Each wall is flat, endless, passes through zero and stands at right angles to its row. A trip goes straight from one point to another. List the walls that it crosses, first one first.
In the rows, zero is written as 128.

Walls:
(1): [143 167 141]
(2): [124 180 130]
(3): [144 143 101]
(4): [135 145 131]
(5): [ 93 143 132]
(6): [123 115  82]
(7): [139 123 135]
Trips:
[ 86 148  96] to [129 139 109] -> 4, 1
[117  69 123] to [152 116 122] -> 3
[109 120 141] to [159 182 152] -> 2, 1, 4, 7, 3, 5
[135  93 101] to [138  68 129] -> 3
[ 96 146 167] to [ 83 106 164] -> 4, 1, 2

Walls:
(1): [130 164 132 160 137 128 104 120 108  73 126]
(2): [115 171 150 171 140 144 148 155 154 116 183]
(3): [129  92 107 113  90 165 141 168 102 117 156]
(4): [146 146  97 119 122  97  97 104 132 107 177]
(5): [103 178 154 129 128 172 122  86  61  90 117]
(6): [154 112 100 126 157 148 105 119 138 114 107]
Trips:
[159 148  90 125  93 158 124 130 119 144 141] to [151 144 126 120 153 196  66 160 154 135 113] -> 2, 1, 4
[ 86 136 117 124  92 112 103 110 147 156 145] to [108 160 114 105 123  75  95 134 131 153 159] -> 2
[135 131 171 150 140 132 119 109 145 111 151] to [117 136 115 135  93 141 124 100 139 147 139] -> 1, 3
[107 129 117 131 146 130 112 111 137 169 126] to [150 172 133 115 106 165 144 138 106 127 148] -> 5, 2, 6, 4, 3, 1
[ 72 132 121 191 144 148 135 151 118  97 112] to [ 97 156 175 192 143 154 111 135 197 163 152] -> 3, 5
[110  96 163 120 119 104 202  94 103 112 132] to [ 45 157 137 148 103  99 120 135 124 108 148] -> 2, 1, 3, 4
[134 135  90 160 143  91 102 152 131 129 159] to [193  83 111 112 143 158 141  93 129 145 135] -> 3, 1, 2
[138  88 138  96 117 126  97 158 145 120  90] to [117 167  94 157 139  83 152 141  88 146 149] -> 6, 4, 1, 3, 2, 5
[133 148 154 149 143 147 145 140 110 125 156] to [132 154 126 154 107 141 132 107 117 124 154] -> 4
[ 90 129 163 158 144  93 135 137 169 150 125] to [175 159 107 164 153 113  62 147 128 152 130] -> 1, 4, 6

Walls:
(1): [104 118 123 143 127 126 114 115 160 148 127 157 129 121  90 123 128 120
 121 124 133  74 121  77]
(2): [115  64 138 146 132 120 178 108 177 178 136 140 185 139  78 135 107 110
 148 168 132 119 171 100]
(3): [100 177 132 126 159 107 155 154 156 103 107 171 128 119 155 148 118 134
 125 167  73 156 118 125]
(4): [140 184 147 134 185 143 112 110 121  84 141 130  89 136 135  77 163 156
 107 110 129 164 140 122]
(5): [103  88 104  98 114 128 103 138 119 138 137  93  58  46 123 123 113 118
 106 125  97 100 155 109]
(6): [147 153 185 133 149 119 132 160 103 111 154 117 122 121 114 127 107 162
 172  87 111  94 152  92]
(7): [167  90  91 131 150 153 133 128 120 121 125 135  74  74 133 159 133 114
  82  84 123 121 172 149]
(8): [122 178 138 152 186 161  58 112 111 115 135 120 126 114 112 140 134 110
 167 142 123 122 149 108]
Trips:
[112 104 199 153 134 106 135 125 127  77 185 125 121 104 106 139 135 152
  53 148  86  94 124 127] to [158 163 109 104 135 124 135 207 139  97 110 165 147 146  99 116 124 177
 144 166 140 154 123 122] -> 2, 7, 5, 1
[124 114 155 115 150  77  97 111 109 138 114  99  97 119 115 106  98 203
 111 126  97 127 158  76] to [115 136 107 117 137 115 102 144 160 179 130 111 151 163  81 155 121 107
 145 157 108 167  84 132] -> 3, 2, 4, 6, 5
[146  97 130 101 117 128 144 106 108 152 175 119 145 158 145 130 126 116
 164  83 137 166 173 133] to [137 138  86 128  93 139 113 125 133 109 132 152 129 133 157  99 129 119
 175 158 104 132  89 108] -> 7, 6, 2, 3, 8, 1
[163 156 122 150 142 119  83 133  79 120 141 152 134  91 103 134  82 158
 110 174 148  79 157 133] to [130 120 114 134 159 122  91 150 145 119  74 174 103 132 115 139 103 123
 131 110 166 152 106 120] -> 3, 5, 6
